Each row is a point. Before rounding, the points of a table are all equally far from one centre. They may lie mostly on one side of it. Where is the centre, to within rounding?

Points (6 x 2)
-0.239,0.191
-0.337,0.065
-0.344,-0.039
-0.336,-0.072
-0.146,0.222
-0.161,-0.222
Centre: -0.123,-0.001

Points (17 x 11)
0.054,-0.272,0.283,0.385,0.138,-0.169,-0.479,-0.024,-0.231,0.300,0.222
0.221,-0.250,0.051,0.059,-0.204,0.224,0.052,0.002,-0.223,0.230,0.034
-0.040,-0.193,-0.137,0.183,-0.072,-0.093,-0.164,0.119,-0.165,0.408,0.040
-0.194,0.006,0.153,-0.022,-0.351,-0.007,-0.375,0.069,-0.290,0.275,0.190
-0.174,0.125,0.154,0.076,0.186,-0.006,-0.612,0.266,0.013,0.071,0.066
-0.173,0.093,0.321,0.018,-0.167,0.089,-0.232,-0.131,-0.142,-0.179,0.419
0.354,-0.026,0.261,0.004,-0.105,-0.267,-0.236,-0.034,0.087,-0.068,0.329
0.009,-0.115,0.167,0.037,0.033,0.146,-0.384,0.027,-0.592,0.008,0.285
-0.198,-0.284,-0.094,0.026,0.269,-0.261,-0.443,0.151,0.132,0.173,0.118
0.144,-0.476,0.532,0.127,-0.012,0.274,-0.246,0.053,-0.194,0.305,-0.031
-0.200,0.239,0.106,-0.028,-0.120,0.058,-0.354,-0.046,-0.118,0.055,0.350
0.064,-0.262,0.424,0.383,0.118,0.064,-0.159,0.098,-0.107,0.391,-0.032
0.008,0.156,0.375,0.250,0.046,0.023,-0.469,-0.166,-0.302,0.040,0.110
-0.128,0.204,0.144,0.003,0.202,0.145,-0.378,-0.009,-0.260,-0.206,0.179
0.031,-0.080,0.052,0.079,-0.338,0.264,-0.461,0.118,-0.164,-0.105,0.166
-0.053,0.292,0.372,0.146,0.065,0.056,-0.168,0.123,-0.158,0.069,-0.056
0.212,0.103,-0.056,0.125,-0.029,-0.137,-0.057,-0.097,0.058,0.107,0.048
Centre: -0.018,-0.223,0.238,-0.033,0.048,0.009,-0.268,0.012,-0.062,0.056,0.096
